Every row gives one point. To make a cloud, some directions were put in groups of two or more. Within a group, all points are equally far from the middle, so they leave a hole (a ring in 2 directions, a hollow ball in 3). The other directions are filled evenly. Then the cloud was stretched, turned, moved and blurred a little. Count the holes, and give their numbers of directions, smallest first.
(in the rows, 128 means zero)

Cloud (14 x 2):
[[182 115]
 [168  94]
 [105 137]
 [183 131]
 [123  80]
 [153 153]
 [123  80]
 [ 92 108]
 [183 132]
 [159 153]
 [181 136]
 [129 151]
 [104  87]
 [126  80]]
Holes: 1 (2)

Cloud (21 x 3):
[[109  64 127]
 [ 81 115 122]
 [ 86 131 169]
 [ 81  88 112]
 [105 155 149]
 [154 168 169]
 [145 130  75]
 [127 183 104]
 [178 140 141]
 [160 129  84]
 [183 150 139]
 [134 132 190]
 [175 132 115]
 [149 107 106]
 [115 170 127]
 [ 96 140 168]
 [142 127 185]
 [142  98 114]
 [139  87 146]
 [118  68 187]
 [145 144  67]]
Holes: 1 (2)

Cloud (28 x 4):
[[170 133 180  97]
 [198 119 124 159]
 [ 72  76 136 141]
 [141 176 144 132]
 [136 145 118  77]
 [185 120 135 163]
 [ 50 106 125 166]
 [112  75 154 115]
 [211 127 129 154]
 [160 141 125  60]
 [157 169 106  99]
 [ 87 150 180 103]
 [103 141 141  87]
 [140  86 107 112]
 [149 153  93 148]
 [138  93 126  84]
 [120  76 134 133]
 [ 93  86 126 113]
 [175 173 104 143]
 [125 171 157 145]
 [175 132 172 149]
 [176 157 169 138]
 [151 123 110 173]
 [129  81 126 139]
 [ 92  91 133  99]
 [112 148 113 163]
 [158 132 154  65]
 [134 124 179 174]]
Holes: 1 (3)

Cloud (46 x 6):
[[152 171 163 149  92  95]
 [128 135 210 178  85 120]
 [101  72 123  75 117 123]
 [147  98  88  74 130 135]
 [143 131 116 134 104 140]
 [140 159 139 165 141 119]
 [ 84 111 103 146  93 113]
 [111 165 127 134 154  94]
 [ 97 169 199 127 100 100]
 [108  90 163 110 159 133]
 [135 121  84 100 117 149]
 [103 141 178 143 112 153]
 [102 134 116 129 174 177]
 [122  87  89 150 134 126]
 [124 178 198 176 107 104]
 [ 93 125  94 148  88 142]
 [162 107 127 123 114  85]
 [ 84 112 114 126 108 160]
 [ 92 149 121  77 157 112]
 [152 163 199 139  81  59]
 [130 138 142  82 183 131]
 [143  85 188 155 129 106]
 [ 76 131 159  93 126 132]
 [ 76 149  93 133  70 165]
 [123  98  68 122 176 169]
 [138 129  75 114 155 106]
 [ 98  90  53 109 142 124]
 [159 105 110 128 134  90]
 [109 191  56 133 118 154]
 [121  82 197 136 143  97]
 [ 88 124  38 119 146 117]
 [100  69 103  70 155 162]
 [131 155 105 138 148 165]
 [120 193 100 164  76 134]
 [ 57 158 148 151 119 134]
 [ 82 148  91  97  95 122]
 [161 163 204 140  86  98]
 [ 85 119 134 131 186 113]
 [ 91 135  94  77  87 132]
 [ 82 133 129 126 118  76]
 [153 107 119 105 110  79]
 [119 187 131 158 117 175]
 [ 79 114 132  77  93 161]
 [106 167 101 146 156  90]
 [141 160 129 139  75 101]
 [ 85 137 130 121 180 114]]
Holes: 1 (3)

Cloud (76 x 8):
[[120 155 153  46 152 111 170 137]
 [156 163 159 133  60 132 140 161]
 [118 220 122 128 159 155  88 130]
 [133 151  85 132 147  72 133 110]
 [134 156 127 155  70 160 165 132]
 [ 94 130 146  71 169  78  89 109]
 [149 139 133  93 134  76 163  70]
 [167 160 118 161 143 159  97 107]
 [184 130 159 119 127  70 122  84]
 [147  97 120 147  88 114 111 170]
 [125 167 153 188  94 133  86 128]
 [111 121 152 112 111  93 192 127]
 [144 127  77 101 114  90 124 137]
 [114 156 134 127 154 149 136  53]
 [150 201 112 120  94 149 143 111]
 [127 214 109 122 121 117 134 142]
 [111 134  92 158 118  98 145 185]
 [134 201 152 103 148  93  68 147]
 [107 110 134  96 189 118  84 112]
 [158 145 155  48 176 129 124 104]
 [157 143 129  55 173 135 111 121]
 [149 200 131  75 137 168 142 139]
 [185 135 154 140 144 161 141 158]
 [147  67 173 106 129 132 150 111]
 [135  94 193  86 145 113 114 146]
 [113 158 173  90 120 130  88  73]
 [177 180 123  73 143 145 147 131]
 [119  90 134 110 147 180 179 130]
 [163 164 110  81 152 158 172 146]
 [169 148 155  84 174 154  98 116]
 [108 132  90 115  99 101  95  95]
 [166 146 113 122 192 130 110 124]
 [122 174  90 103 198 139 160 138]
 [ 77 155 137 109 176 132  74 111]
 [197 149 138 107 144 108 105 113]
 [137 100 119  92 143  65 128  74]
 [140 140 158 107 183 176 120  85]
 [151 144 125  95 163 141 191 172]
 [ 90 166 160 131 175 125 116  83]
 [183  97 155 143 105  96 157 133]
 [130 141 145 189  90 160 128 115]
 [112 143  94  91 201 160 138 107]
 [174 128 121 110  67 148 158 140]
 [127 140 117  93 113 158 174  69]
 [182 118 177 136  70 124 120 125]
 [121 149 125 122 178 113  59 151]
 [ 98 115 125  99 183 108 185 173]
 [126 111 122 105 139  50 111  84]
 [116 181 101 127  80 139  99  99]
 [107 149 150  53 162  78 147 109]
 [ 85 113 138 154 194 147 117 136]
 [137 147 202 108 162 127 138 158]
 [108 116 131 132 196 103 137  74]
 [114  87 151  92 154 111 126 185]
 [126 177 147 166 122 108  57 152]
 [159 133 101  69 145 106 148 166]
 [168 208 154 103 109 112  92 117]
 [151 158 180 105  96 101  99  69]
 [134 110 127  44 141 142 165 100]
 [131 203 140 165 166 114  92 138]
 [121 126 134 191 121 108 156 131]
 [ 87  94 132 148 112 170 138 123]
 [133 172 117  77 177 177 161 113]
 [180 109 138 168 118 134 147 124]
 [ 98 138 146 161  68 126 127 141]
 [113 104 126  44 154  87 128 105]
 [113  85 145 120 166 153 110 151]
 [115 135 130 178 145  78 107  99]
 [156 199 183 118 142 123  76 145]
 [115 169 189 102 164 115 114  88]
 [128 184 129 110  70 106 143 123]
 [122 157 136 141  81 134 100 195]
 [114 115 134  50  95 111 126 100]
 [103 126 155 178 142  98 134 105]
 [ 99 149 125 153 135 131 105 206]
 [131 177 124 124  82 125  73  92]]
Holes: 3 (2, 2, 4)

Cloud (87 x 9):
[[137 203 170 121  83  96 138  81  81]
 [123 160 122 100 103 164 135 127 131]
 [ 77 138  93 127  90  85 128  97 116]
 [136 143  94 153 104 134 102 171 154]
 [163  78  79 139 151 125 162 217 160]
 [127 135 175 159  95 185 145 121  84]
 [192  78 134 120 151 121 135 146 116]
 [137 113 134  98 100  96 145 104  84]
 [129 135 132 138 102  78 146 159 145]
 [185 142 149  98 148  96 149 170 129]
 [171 139 190 104  74 111 119 130  94]
 [153 180 125 156  92 120 121 139 188]
 [141 144 167 128 146 124 116 145 103]
 [127 197 110 125 101 117 135  89  59]
 [149 130 152 155  98  95 124  88 107]
 [117  89 153 148  69 119 165 181 146]
 [151 153  98 134 142 149  86 111 153]
 [103 149  90 139 139 139 157 144  90]
 [166 112 187 145  65  85 151  82 133]
 [ 99  83  68 149  78 109 134 147 115]
 [ 85 139 131 124 137  41 146 103 152]
 [128  88 124 143 118 155 105 150  85]
 [ 93 146 186 142  67 101 175 121 132]
 [158 131 134  69 167  85 138 160 105]
 [122 137  28  93 178 115 137 129  98]
 [177 126  95  96 192  63 126 138 151]
 [110 135 158 198  70 154 187 142 136]
 [176 105 113  53 157  94 113 144  92]
 [125 183 160 117 104  90 137 141 119]
 [151 167 108  54  95 118 109 105  94]
 [113 158 136 157  60 120 134 128 196]
 [154 111 159 101 197 110 117 163  93]
 [137 119 162 166  91 158 127 148 104]
 [139 111 121 129 108 103 167  94 138]
 [160 155 179  45 188  65 125 148 106]
 [132 121 130  91 120 108 106 169  58]
 [100 134 143 143 102  83 127 147  72]
 [128 138 127 158 113 197  71 102 107]
 [118 107 133 128 123 155 116 143 117]
 [126 162  96  67  74 128  92 138 139]
 [124 146  95 138  92  85 120 167 169]
 [111 148 129 180 117 179 174 121  85]
 [166 156 136 126 101 209 113 140 111]
 [112 115 102 127 167 116 151 161  96]
 [125 171 149 139  69  79 145  89  74]
 [122 137 161 131 107  51 161 148 118]
 [138 140 137  93 191 104 121 149  96]
 [ 97 124 173  81 105 114 148 138 132]
 [122 188 113 137  76 120 162  95 126]
 [149 137 107  52 143  48 117 142 121]
 [113 175 157  63 102 133 157  90 125]
 [130 147 126  96 155 155  84  74  90]
 [ 90 168 129 127 116  62 143 146 143]
 [154 188 149  76 102 162 125 104  99]
 [174 138 132  69 170  67 165 150 115]
 [118 126  77 156 162  71 119 111  43]
 [151 131  95  70 126  86 131 187 150]
 [ 85 141  75 138 135  79 124 174 110]
 [145 117 128 171 138 171 120 138  83]
 [148 107 105 198 106 183  99 118 102]
 [112  87 106  82  83 104 103 100  87]
 [117 196 204 134  89 117 133 140 165]
 [138 119 153 121  97 125  95  49  66]
 [ 74 185 136 162  71 130 177 154 186]
 [170 161 148 140 106 119 134 134 199]
 [110 106  66 148  68 115 162 120 132]
 [126  71 118 136 142 132 164 197 124]
 [127 104 127 129  77  97 168  96 110]
 [158 147 153 149 120 159 159 149 123]
 [167 115 191 118  76  98 138 135 150]
 [112 168 141 124 115 133 180  84  93]
 [125 184 129 144  81 147 150 168 209]
 [137 181 187  85 131 106 123 122 141]
 [131 122  62 139 144  98  93 171 104]
 [135 174 111 110 144 166 148 155  99]
 [105 119 109 127 157 153 116 116  26]
 [101 140 127 117 128  34 137 134 157]
 [160 130 102 141 105 108 111 192 149]
 [140 147  67  92 181  97  94 105 110]
 [133 149  84 109 163  71  96 159 101]
 [160 165 152 133 126 117  99 152 121]
 [131 169  83 162 113 116 120 140  96]
 [143 124  98 134 162  67 110 151 113]
 [119 170  69 112 134 110 140  90 108]
 [149  80 152 138  98 132 155 150 126]
 [107 127  88 199 116 126 110 144  80]
 [181  77 124 119 145 152 133 175 104]]
Holes: 0

Cloud (88 x 9):
[[160 150 147 154 146 103 161 115 158]
 [107 121 121 187 157 151 103 172 133]
 [112 154 138 102  79 106 113 129 168]
 [116 109 121 154 119 168 141  70 131]
 [131 121  63 129  90 179 155  97  90]
 [118 147 162 155 121 107 102 115  44]
 [146 156 110  95 140 186 146 148 128]
 [ 81 179 151 136 157 148  94 151  80]
 [140 144 153  86 148 143 166 100 166]
 [123 125  68  95 155 185 133 192 140]
 [121 160  47 114  97  96 157 142 124]
 [132 121  58 113 107 174 130 113  85]
 [163 102 187 108 160 148 117 138 113]
 [148 154 101 141  86 174 173 113  95]
 [113 108 105  71 155  90 149 153 101]
 [133  92 108  95  97  87 171  99  88]
 [134 104 160 143  85 152  77 148 145]
 [179  95 108 177 152 121 100 130 126]
 [114  94 195 109 169 114 159 117 102]
 [130  79 140  92 160 108 176 172 151]
 [126 102 202  99 163 153 100 168 142]
 [ 73 114 180 111 148 117 154  92 140]
 [116 184  47 157  92 147 164 176 108]
 [117 156 103 152 156 186 130 118 190]
 [ 74 123 155 136  96 184 119 169  94]
 [147 116  77 148 114  85 141  91  59]
 [128 151  92 114  89 155 186 103 101]
 [121 164 145 116 141 125  90 186 113]
 [119 162 133 118  78 141  85 139  69]
 [ 94 105 164 128 118 144 139  65 126]
 [138 138  87  80 129 153 155 177 169]
 [116 157 138  66 118 113 116  95 135]
 [162 140 108 167 138 112 172 114 156]
 [ 81 184  85 128 118 131 164 165  55]
 [ 61 165 119 151 145 166  98 166  97]
 [123 168 154 172  93 141 100 123 153]
 [149 150  96 103 114 178 160 142 138]
 [ 83 132  68 152  67 102 123  90  91]
 [121 168  86 156 159 172  75 139 135]
 [ 89 155  98 135 144 194 127  99 127]
 [144 158 117 135  74 133 104 161  65]
 [ 83 158 110 140 139 151 136  84 156]
 [ 94 181 121 105  93 129  94 151 145]
 [126 100 123 185 158 117 140 134 178]
 [163 100 113 164 164 119  90  93 135]
 [ 93 152 129  85  60 154 135 150 118]
 [133 101  90 136 108 146 191 156 174]
 [ 85 166 102 137  43 128  93  99  66]
 [ 79 128  77 134 113 161 172 147 177]
 [ 95  58 141 125 114 127 142 143 171]
 [ 98 113  71 133 180 104 120 171 120]
 [145 155 176 153 151 124  88 144 103]
 [111 132 168 111  82 143 161 134 171]
 [109  91 164 129 103  84  97  78  89]
 [112  96 171  86 192 104 181 150 154]
 [173 103 158 129  92 142 153 141 144]
 [128  74 118 149 160 172 133 125  92]
 [123 151 139 166  95 147  64 113  87]
 [157 115 127 160 189  92 160 113 133]
 [129 115 106 159 101 134  92 161 175]
 [145 103 128 161 171 138 173 175 149]
 [148  85 127 167 144 120 184 106  96]
 [114  65 125 132 121 132 108 171 162]
 [161  86 156  91 143  93 165 112 168]
 [ 75 132  58 168 116 132 150 122  56]
 [ 47 152 156 107 164 134 140 145  94]
 [ 66 193 129 140 111 173 112 149  89]
 [123 116 169  81 162 110 180 109 175]
 [125 122 159 105  83 142 129  83  59]
 [ 88 121  88 149 201 149 141 165 101]
 [136 111  87 158 140  98 130 160  56]
 [130 125 149 151 140  81 177 100  98]
 [ 82 165 100 111  66 150 189 160  91]
 [141 137 195 163 160 132 128 133 108]
 [107 118  85 147 119 140 194 192 131]
 [138 110 169 155  66  89 105 102 161]
 [ 50 178 104 151  61 134 125 157  92]
 [119  95 198 135 125 165 105 111  92]
 [109 120 106  72 149  96 141 176 105]
 [108 131  58  80 141 157 171 122 131]
 [ 88 129 154  88 159 128  72 146  98]
 [147  99 116 101 153 129 174  87 120]
 [140 144  78  86 141 172 155 116 127]
 [106  89 164 132  99 130  82 161 100]
 [ 98  63 137 114 156 126  98 152 130]
 [158  87 166 127 104 111 126 169 105]
 [136 125 189 138 149 132 151  90  96]
 [ 57 154 132 105  67 155 162 156 111]]
Holes: 3 (2, 2, 4)

Cloud (94 x 9):
[[ 69  95  82 170 130 114 137 167 139]
 [133  96  97 171  69 168 158  94 121]
 [150 145 182 162 143 111 202 137 136]
 [135 124 129 137 159 134 137 167 123]
 [ 65 114  93 128 146  80 141 111 145]
 [109 144  64 119  52 115 101 139 153]
 [  7 115 148  97 142 137  58  89 122]
 [173 149 158 140 174 169 123  96 141]
 [103 146  91 182 133 121 107 141 139]
 [ 53 124 113 104 121 151 103 117 149]
 [130 112 162 124 124 143 113  48 123]
 [ 73 114 137 119 125 145 114  62 152]
 [162 103 111 116 197 131 150  91 103]
 [ 47 122 125 149 121 176 135 127 146]
 [ 81  99 132 114 134 153 146 134 124]
 [106 134  79 118  70 116 119 130 158]
 [ 85 149 174  99 158  88 176  99 109]
 [148 148 162 138 121 110 113 163 115]
 [ 85  98 101 193  95 180 176 141  96]
 [110 139  58 137 174  96 140 122  81]
 [112  94 173 190 151  96 129 121  90]
 [ 44 161  74 134 166 153 143 116 116]
 [ 65 104  54 168 154 111 105 102 107]
 [ 94 137 154 176 135 142 159 121 144]
 [134 130 104 140 209 185 106 130 163]
 [112 178  95 131 163 133 108  85 145]
 [102 115 154 132 117 142 113 138 157]
 [ 81 123 112 121 179 126 149  40 118]
 [106  91 130 161  91 127 147 135 105]
 [ 96 139 129 188 113 106 125 148 134]
 [108 152  66 172 131 147 171 175 143]
 [136 130  89 173 107 138 127 147 178]
 [107 144 140 127  95  92 119 168  83]
 [ 56  95 143 155 188 155 135 113 130]
 [165 102  54 176 148 100 139 174 138]
 [ 95 121 194 121 150 106 101  84  64]
 [ 84 129 118 154 166 102 167 172 131]
 [ 84 134 177  98 130 137  97  68  88]
 [ 93  56 102 122 170 160  66  50 127]
 [155 109 131 136 116 148 101  46 121]
 [102 110 129 103  87 164 149  87  92]
 [ 97 150  69 154 150 104 161 139 119]
 [173 132 161  78 104 162 122 119 150]
 [160 168 135 114 129 142 112 161 108]
 [ 14 112  58 158  86 155 150 127 107]
 [ 79 134 188 159  99 126  98 109 148]
 [121 124 145 156 126 106 213 124 113]
 [128 123 132  92 162 129 173 150 151]
 [145 112 100 141  81 107 140 127 139]
 [ 93 138 128 135 123  98 150  87 112]
 [ 54  84 109 135 113 123 157 115 159]
 [ 59 122  85 169  84 134 147 226 167]
 [183 150 138 113 151 139 164 146 161]
 [ 78  83  97 116 110 129 122 131 137]
 [114 155  90 155 112 193 115 125 158]
 [125 158 147 109 131 136 117 146 126]
 [131  85 128 141 120 193 110 131 123]
 [144 153 106 129 111 167 132 113  93]
 [ 45 132 104 173 129 131 153 175 187]
 [ 94 156 173 141 168 143 146 107 111]
 [115 103 222  96 135  83 106 119 101]
 [117  91 128 153  98  79 187 121 121]
 [102 130 136  82 146  79 120  89 142]
 [156 128 126 111 122 150 105  99  67]
 [101 102 119 158 167 132 132  93 145]
 [ 91  99 127 138 145  98 167 136 151]
 [123  85 182 167 143 165 121  94  65]
 [103 155 161 156 110 176 124 139 109]
 [ 97  94  96 195 107 136 112 126  95]
 [115 116 116 149 129  88 108 116 133]
 [105 126 108  99 125 117 116  62 125]
 [ 80 167 115 170  78 137 120 150 142]
 [103 142  96 145 148 136 146  86  70]
 [ 95 121 110 129 152  81 134  36 121]
 [ 97 173 138 102 120 168 159 139 122]
 [142 139 185 107 106 173 156 126 143]
 [184 103 155 124 127 138 154  97 100]
 [ 62 149  71 170 170  91 113 172 121]
 [ 25 108  84 162 124 146 108  95  76]
 [121 172 145 189 168 121 130 167 129]
 [119 154 133 106 142 165 147 179 130]
 [112 132 142 143 180 105 170  97  96]
 [128 119 129 172 123 109  71 155 153]
 [ 85  84 166 109 168  99 117 101 104]
 [ 97 113 147 165 100 128 124 191 138]
 [104 142 149 129 172  73 130  97 125]
 [ 66 102 166 137 172  83 125  78  84]
 [ 44 111 148 125 159 167  76  73 128]
 [140 132 129 107  88 151 134 118  78]
 [141 107 127 139 109 139 123  97 130]
 [ 56 166  56 169 127 116 127 126 137]
 [182 123 117 161  95 153 123 108 137]
 [ 50 122 114 130 164 162 105 127 116]
 [174  97 112 129 150 149 181 129 159]]
Holes: 0

Cloud (95 x 9):
[[124 149  86  95 107  89 135 148 116]
 [163 147 149  76 113 134 108 149 187]
 [127 122 170 121 178 165 167 109 157]
 [125 111 102 124  56  83  89 111 100]
 [ 92 131 185 161 154 142  75  50 136]
 [101 150 127 193 116 118 134  55 139]
 [ 97 131 151 165 132 130 177  77 123]
 [108 109  92 166 140 136 166 135  97]
 [ 99 135 156 133  64 101  94 100 125]
 [160 147 137 128  58 107 144 122  99]
 [ 91 124 143 127 181 126 115  64 151]
 [140 146 134 117 136  82 149  89 154]
 [107 181 125  79 151 131  57 103 115]
 [149 129 132  76 149 126  65 165 140]
 [126 151 159 101 133 129  31  86 121]
 [122 142 111 168  90 156  97 113 121]
 [147 149  95 136  69 102 120 120  85]
 [150 141 159 134 196 164 129 121  95]
 [100 159 129 135 134 134 161  72 128]
 [137 114 156 145 131  97 172 105 152]
 [133 148 105 124 136  73 100 127  77]
 [113 112 148  77 175 102 105 115 101]
 [ 95 136 203 173 147 132  86  83 114]
 [106 196 141 151 183 133 107  75 141]
 [156 136  84 135 125 140 173 178 136]
 [107 160 106 104 139  82 126 133 128]
 [115 129 207 139 132 127  81  37 151]
 [ 96 121 129 151  96 133 168  95 121]
 [136 157 122 131 149 152 146  71 138]
 [157 119 140 142 120 121 135 168  61]
 [143 118 173  83  76 112  87  81  75]
 [192 134 127 160  78 132 131 125 142]
 [114 147 138 116 106  90  78  60 194]
 [179 155 106 126  70 121 128 123 159]
 [ 97 174 172 159 108  98  69  60 129]
 [169  90 164  91 109 143 124 146  90]
 [ 96 109 147 140 117  76  86 110 111]
 [138 136 188 170 125 148  99  69  71]
 [140 130 137 171 138 106 147 114  49]
 [141 161 204 139 146 163 148  79 140]
 [118  97 133 100 100  78  76  92  96]
 [102 129 164 147  80 110 130  97 153]
 [137 119 188 188 138 159 144 104  90]
 [174  85 173 123 103 121 134 109  77]
 [102 140 179 163 125 129  59  69  81]
 [114 138 218 122 130 119  70  43 113]
 [ 81 163 137 156 126  81  94  63 134]
 [150 108 196 137 148 162 162  90 136]
 [115 133 141 167 108 142 133 124 193]
 [117 185 142 160 103 106 120  64 148]
 [127 153 183  81 183 142 128 113 146]
 [135 112 141  80 123 150 160 131  79]
 [168 108 126  93  85 144 112 170 160]
 [105 130 172 193 129 135  78  81 102]
 [148 135 128  92 170 162 119 156  77]
 [148 157 132  83 144 119  63 106  96]
 [154 153 130 118 117 111  69 165 119]
 [104 202 148 128 171 133  67 100 141]
 [120 124 149 115  96 134 148 109  52]
 [113 190 138  90 169 134  87 126 104]
 [139 111  58 102 120 108 125 177 117]
 [172 115 140 103 103 172 122 143 167]
 [143 153 144 137 141 104  53 107 172]
 [154 141  93 129  80  97  72 126 108]
 [131 108  84  66 112 121 137 139 136]
 [139 145 157 164 110 114 103  97  43]
 [145 130 171 129 105 122 115 116 204]
 [137 136  96 145 162 124 137 136 202]
 [138 148  82 127 137  88  73 136 110]
 [143 169 147 110 100  91  54 102 168]
 [143 157 199 111 119 113  64  59 160]
 [150 134 120 146 114  93 149  65 153]
 [134 146 141 139 174 105 116 155  89]
 [103 192 161 144 173 136  62  65 138]
 [106 145 102 172  86 136 125  92 159]
 [141  83 149 115 150 106 116 140 106]
 [141  98 154 115 159 166 144 143  76]
 [137 175 191 113 172 141  65  82 138]
 [148 126 180 202 113 124 118  97 105]
 [174 163 120 129  87 122 125 110 188]
 [150 161 129 116 151 166 116 101 202]
 [125 138 104 153 165 176 167 159 139]
 [103 133 161 130 159 153  94  74 202]
 [116 118 160 135 144  97 116 146  78]
 [146 136 195 146 123  91 114 106 128]
 [113 106 124  76 116 139  67 133 134]
 [179 117 122 120  53 105 133  97 103]
 [154 147 127  70 165 111  80 154 126]
 [163 173 147 121  89 107 125 119 158]
 [167 144  85 104  93 109  80 147 123]
 [147 101 171 100 101  83 106 129  86]
 [146 168 156  62 144 111  85 102 113]
 [144 108 145  98  71  98  80  81  84]
 [112 101 160 191 114 107 120  93  77]
 [114 134 153 154 147 147  85  50 165]]
Holes: 3 (2, 3, 4)
